Each wall is flat, endless, passes through zero and stands at right angles to its row. A trip goes straight from one point to another. Which walls does it cross, in order?

Walls:
(1): [ 0 25 18]
(2): [-23  35   2]
(3): [ 20   0 -47]
(4): [27 27 17]
Trips:
[29 10 -2] to [-21 -63 -54] -> 1, 4
[56 18 -5] to [  9  54 -19] -> 2
[ 9 56 27] to [-20   5  56] -> none
[ 10  -8 -27] to [43 48 27] -> 4, 1, 2, 3
[ 34  -8 -55] to [-36  29 -11] -> 2, 1, 3

Walls:
(1): [-20 -23  24 -37  13   8 -14  28  73  13   4   2  25 -23]
(2): [-60  62 -40 -24   0   1 -50 -49 -30  24 -37 -11  25 -46]
(3): [ 70  35   2  45 -39   9 -27 -16 -31 -19   5 -12  -7  32]
(4): [-21  -9  37  20  19   5  28  24  48  41 -20  62  49  23]
(5): [-10 -32  28 -30 -32 -12 -24 -57   9 -50  -3  -5 -10  37]
(6): [-56  24 -65  -5  38  37  75 -64   0  49   8 -17  30 -15]
Trips:
[-33  13 -28   0 -29 -14  32  12   5   6  22 -36   7  21] to [ 31   6  -1  45 -20  20 -19   6 -36  47  29 -51   9 -17] -> 3
[ 49  -1 -15   1   5   0  41  29  21 -23 -46  -1 -28 -20] to [-21  -7 -46 -62   1  -4  19 -68  18   8 -50  44 -25 -37] -> 3, 1, 6, 2, 5
[ 16 -19  -8  25  -2 -41 -38  30 -19 -13 -21 -13   8  19] to [-62 -13 -72  14  15 -39   2 -11 -15 -29 -16  53   7  18] -> 2, 3, 4, 6
[-58  26  43 -75 -20  17 -14 -12 -32  15  31  31  13  12] to [ 28  10  19  14 -48  32 -18  -1  24 -36 -19  21  21   1] -> 6, 3, 2
[ 92  13  36 -18 -14  13  18 -35  36   7  30  21  49  26] to [-42 -19 -26   1  -6  28  30  -4  49  20  18 -16  24  -1] -> 6, 3, 5, 2
